Each row is a point. The ring and each string are closed loops that go straight from each point to the next, and from the last back to the first. Before rounding, they use only three directions, however many columns there are. Count how often each string passes through the ring. Passing back the other way cancels.

Ring (9 x 3):
+1.96; -0.70; +2.10
+1.42; +1.09; +1.93
-0.02; +2.40; +1.02
-1.64; +2.19; -0.15
-2.80; +0.19; -1.30
-2.70; -1.46; -1.61
-1.63; -3.33; -1.33
+0.33; -3.99; +0.04
+1.49; -3.07; +1.25
String (20 x 3):
-0.15; +0.19; +0.23
-0.78; +0.03; +1.48
-1.13; +0.83; +2.30
-0.68; +0.74; +0.95
-1.43; +2.10; +2.08
-1.37; +3.48; +1.06
-0.68; +3.35; -0.82
-0.21; +1.23; -1.08
-0.92; +0.36; +0.68
-1.77; +1.70; +1.76
-1.64; +3.00; +1.23
-1.59; +1.60; +2.01
-1.33; +3.77; +1.69
-0.12; +4.62; +0.03
+0.71; +3.31; -1.16
-0.07; +0.72; +0.15
+0.32; +1.20; -0.27
+1.02; +3.51; -0.07
+0.99; +4.24; +0.71
+1.05; +2.96; -0.54
Times through: 2
String (7 x 3):
-1.79; +0.20; -2.48
-2.54; -3.37; -3.15
-0.50; -5.19; +0.20
+1.45; -3.89; +3.20
+2.82; +0.01; +2.98
+1.33; +3.07; +0.54
-0.73; +1.47; -1.01
Times through: 0

Ring (9 x 8):
+3.48; +1.12; +1.44; +2.06; -2.38; +1.58; -0.56; +0.44
+2.83; +2.25; +1.88; +1.39; -2.36; +0.25; -0.08; -1.11
+1.11; +2.07; +1.97; -0.27; -1.96; -1.01; +0.69; -2.55
-0.35; +0.81; +1.13; -1.73; -1.66; -1.24; +1.02; -3.04
-1.07; -1.03; -0.28; -2.52; -1.56; -0.42; +0.82; -2.48
-0.72; -2.57; -0.92; -2.16; -1.50; +0.97; +0.39; -0.90
+0.43; -3.17; -0.44; -0.88; -1.44; +2.25; -0.02; +0.94
+1.90; -2.43; +0.41; +0.65; -1.63; +2.83; -0.37; +1.94
+3.15; -0.55; +1.05; +1.82; -2.08; +2.49; -0.63; +1.58
String (28 x 8):
+1.58; -0.87; +1.99; +0.46; -1.41; +1.35; +0.32; +0.69
+2.72; -1.27; +3.04; +1.81; -1.21; +2.42; +0.10; +2.54
+2.09; -1.28; +3.11; +1.21; -1.07; +1.92; +0.40; +1.97
+2.09; -0.45; +1.21; +0.79; -1.84; +1.56; -0.11; +0.52
+3.39; +0.71; -0.93; +1.59; -3.02; +2.04; -1.24; -0.08
+4.92; +1.60; -1.16; +2.97; -3.59; +2.69; -1.93; +0.47
+4.47; +0.92; +2.38; +3.22; -2.24; +2.42; -0.74; +1.92
+3.22; +0.44; +3.45; +2.22; -1.56; +1.62; +0.10; +1.54
+2.18; -0.12; +4.35; +1.41; -0.95; +1.07; +0.78; +1.38
+3.66; +1.86; +3.29; +2.49; -2.00; +1.02; -0.06; +0.55
+4.42; +3.53; +0.96; +2.69; -3.24; +0.76; -0.98; -1.10
+3.69; +3.15; -0.28; +1.77; -3.41; +0.56; -1.04; -1.88
+2.08; +1.05; -0.68; +0.31; -2.76; +0.74; -0.57; -1.57
+1.48; +0.34; +2.61; +0.36; -1.45; +0.38; +0.61; -0.33
+1.84; +1.23; +4.22; +0.92; -1.21; -0.11; +0.98; -0.28
+2.64; +2.79; +4.42; +1.60; -1.64; -0.54; +0.78; -0.92
+1.40; +0.49; +4.76; +0.65; -0.80; -0.02; +1.29; +0.19
+1.74; +0.76; +2.32; +0.53; -1.69; +0.34; +0.44; -0.58
+2.25; +1.34; -0.06; +0.57; -2.66; +0.62; -0.45; -1.46
+3.80; +3.31; -0.75; +1.79; -3.61; +0.59; -1.22; -2.09
+3.48; +2.54; -1.01; +1.50; -3.46; +0.88; -1.20; -1.76
+2.29; +1.00; -0.91; +0.49; -2.86; +0.97; -0.73; -1.39
+1.68; -0.23; +2.50; +0.60; -1.41; +0.94; +0.46; +0.36
+2.79; -0.17; +4.87; +2.10; -0.89; +1.54; +0.67; +2.19
+4.03; +0.47; +3.21; +2.97; -1.80; +2.27; -0.33; +2.20
+4.83; +1.29; -0.25; +3.07; -3.22; +2.73; -1.64; +1.00
+3.77; +0.83; -1.01; +1.94; -3.15; +2.27; -1.42; +0.14
+2.31; +0.37; -0.91; +0.56; -2.73; +1.40; -0.78; -0.78
Times through: 1
